Each row is a point. Before rounding, the points of a table are all equally far from one centre. They may lie mostly on one side of it. Write the centre, to within rounding.

Points (7 x 3):
[[-12 -37 -24]
 [-21  91 -18]
 [ 64  -7 -59]
 [ 20 -31 -70]
 [ 22 -37 -55]
 [ 61   6   6]
 [  1 -41 -37]]
Centre: [  9  29 -35]

Points (9 x 4):
[[  6 -45  12  79]
 [  4 -15  59  49]
 [ -8 -29  39  54]
 [ 21 -57  38  62]
 [ 26 -62  22  19]
 [ 12 -56  34  59]
 [ 26 -64  33  53]
 [ 61 -40  53  14]
 [-19  -5   9  36]]
Centre: [44 -8 10 44]

Points (12 x 8):
[[   5  -43    4  -13  -90  -16  -36  -35]
 [ -18    4    2   26  -95    7  -31  -63]
 [   6    2   38   24  -69   -5  -46  -49]
 [  13  -37   31   44  -64   19  -25  -43]
 [  11   -5   15    0 -121    1  -23   -6]
 [ -36  -66   31   15  -87   20   -8  -24]
 [  18  -41  -23  -12  -69   22  -25  -65]
 [  -4  -13   25   29  -55  -24  -46  -38]
 [  -9    0   47   -5  -93   -3  -12  -57]
 [ -18  -49   23   25  -64   54  -67  -26]
 [ -10  -44   26   11  -63  -11  -60  -34]
 [ -26  -31   25   36  -94    1  -21  -40]]
Centre: [-19  -5   6  -9 -51  32 -16 -10]

Points (15 x 11):
[[ 62 -45  26  13   8  55 -53  46 -41  -6  16]
 [ 49  36  18 -30  26  78 -45 -13 -17 -65 -10]
 [ 48  26  -3 -13   4 -31 -85  84  11  28 -45]
 [ 72 -15 -12 -16 -42  92 -70  43 -12 -13  35]
 [ 84 -17  -6   8  16  98 -53  36  51  -9  24]
 [-62  36 -28   7 -30  62 -71   4  13 -48  -6]
 [ 49  -8 -35 -78 -20  24 -62 -37  65  18  48]
 [ 17 -14  59  -3  28  46 -53 -19 -22  -7  36]
 [ 26  -6  55  24  11  58 -68  18  -5   6  40]
 [-16  19 -12  30 -46  97 -52 -16  31 -21  19]
 [ 26  27  55  30  25  61 -69   7  18  12  16]
 [ 74  40   2  -8 -10  89 -32   3  15  11  55]
 [ 33   8  33  30 -30  53 -54  25 -26  -4  43]
 [ 49  38  30   8  39 103 -62  23  15  14  14]
 [  4  35  42  29 -40  41 -75  45  -4  22  32]]
Centre: [ -2  -6   0 -55 -11  43  -3  41  29  12 -23]

Points (17 x 12):
[[  25   83  -73  -21  -61  -12  -33  -48   10  -19  -33   -9]
 [  -9    0  -13   19    9   15  -35  -72   71   31   -7    0]
 [   6  -23  -28   12  -19   31   -3  -62   40  -34  -62  -64]
 [  -4   10  -48  -19   -4   44  -13  -37   37   61   -3  -69]
 [  42   40  -62  -12  -19   31  -29  -91   15  -44   -6   11]
 [  16   37 -104   16   23  -28  -28  -70   -9    2   24  -52]
 [ -24   19  -76    8   10   58  -65    0   44   -1    3  -81]
 [  18   -7  -69   -7  -42  -16  -59  -29   30   23  -47  -53]
 [  -1   21   18    0   28   57  -65  -92   10   10  -20  -55]
 [  50   54  -22   63  -33  -20  -44  -94   24   45  -25  -21]
 [  10   51  -69  -13  -26   15  -26  -75    8   36   -6  -87]
 [   3   13  -82  -11   -9   40  -55  -84  -18    0    4  -77]
 [   9   -6  -56  -34  -23   51  -47  -15   27  -24    0 -103]
 [ -23   -6  -23  -10  -29  -59    6  -42  -54   38  -25  -85]
 [ -55   -9  -36   18   18   45  -47  -40  -16   34  -49  -74]
 [  43   47  -26  -13   16   51   25  -59   -6  -11  -38   26]
 [  -4   16  -72   -8  -23    3  -40  -85    8  -13  -51  -30]]
Centre: [  7  28   0  44 -28  12 -22  -4 -27 -16  21 -31]

Points (25 x 18):
[[ -25  -38   23   22  -38   54  -34   28   12   54    6   10   69 -100
   -33   50   11   56]
 [ -60  -38   36   54  -14   29   64   16   -6  -18  -17  -16   39  -42
   -10   -6   35   26]
 [ -26   -5   26   34  -50  -26   83   58  -27   53  -14  -25   20   -2
   -70   25   31  -30]
 [ -13  -34   22   76  -63   12  -12   18    7   23   60  -22   27  -78
   -37   22   20  -27]
 [  -4   28   51   88  -38  -27   14   22   18   18    6  -64   10    0
   -64   51   19  -12]
 [ -65  -12   88   -3  -17  -28   53   22  -35  -26   52  -35    1  -57
   -91   31   45  -22]
 [ -21  -15   63   20  -87    1   18  -25   -9   55   25  -43   -3  -32
   -25   51  -13  -15]
 [ -40  -29   63   64  -20   35  -38   68   29   -6   70  -25   26  -73
   -27   38   15    8]
 [ -11   -3   40   42  -40  -31   37  -27   31  -10    1  -23   20  -61
   -32   58   44   53]
 [ -79   33   63   24  -36  -10    1    9   34   51   28 -106   42  -41
   -49   71   14   22]
 [  12    7   24   84   -9   27   12   41   26   -1   45  -54   30  -61
   -25   61   -4   -8]
 [ -16  -32   43   60  -58   15   15    8   33    2   24  -25   16  -30
    -1   58   35    2]
 [ -30  -15   99   63  -36   -8   38   15   -9   26   16  -59    8  -71
   -47    6  -14  -37]
 [ -23    7   51  -24  -25  -25   59   64    0   39   85  -37  -33  -63
   -40   61   44    7]
 [ -21  -26   31   40   -3   -4   46  -18   35   51    7  -34   48  -43
     0   78   48  -18]
 [ -35  -17   28   14   -2  -36   46   48    2   83   24  -88   -9  -22
   -85   72   65   -8]
 [ -42   18   11   17  -33   -4    9   15   72   61   20 -103  -27  -47
   -36   45  -20   11]
 [-100  -14   59   23  -23   31   51   -8   10   24   19  -34   20  -80
   -56   70   -1   -8]
 [ -55    3   50   43  -44   -4   -1   18   30  -42   50  -36  -22   -6
   -25   43   19  -10]
 [ -15  -10   69    5   22    6   29  -38  -97   20    3  -33    5  -40
   -40   15   59   32]
 [ -60  -24   83   40  -70   12   38   24   39   71  -21  -23    7  -23
   -57   36    6   16]
 [ -80   -7   60   28  -23    9   38  -25   10   71   49  -64   75  -25
   -44   28   -3  -45]
 [ -66  -12   36   12  -36   36   68   57  -34    9   22  -30  -17  -62
   -43   38   51  -13]
 [ -32  -33   47   53    1   10   17   76   62   83   64  -55   46  -24
   -32   56   30   -1]
 [ -31  -37   57   33  -19    4   71   26  -45   -3   44  -62   26  -30
   -51   62   -8  -30]]
Centre: [-27  -3  29 -12  14  -6  -6  26   1  35  21 -24  28 -30 -60   7   5  17]
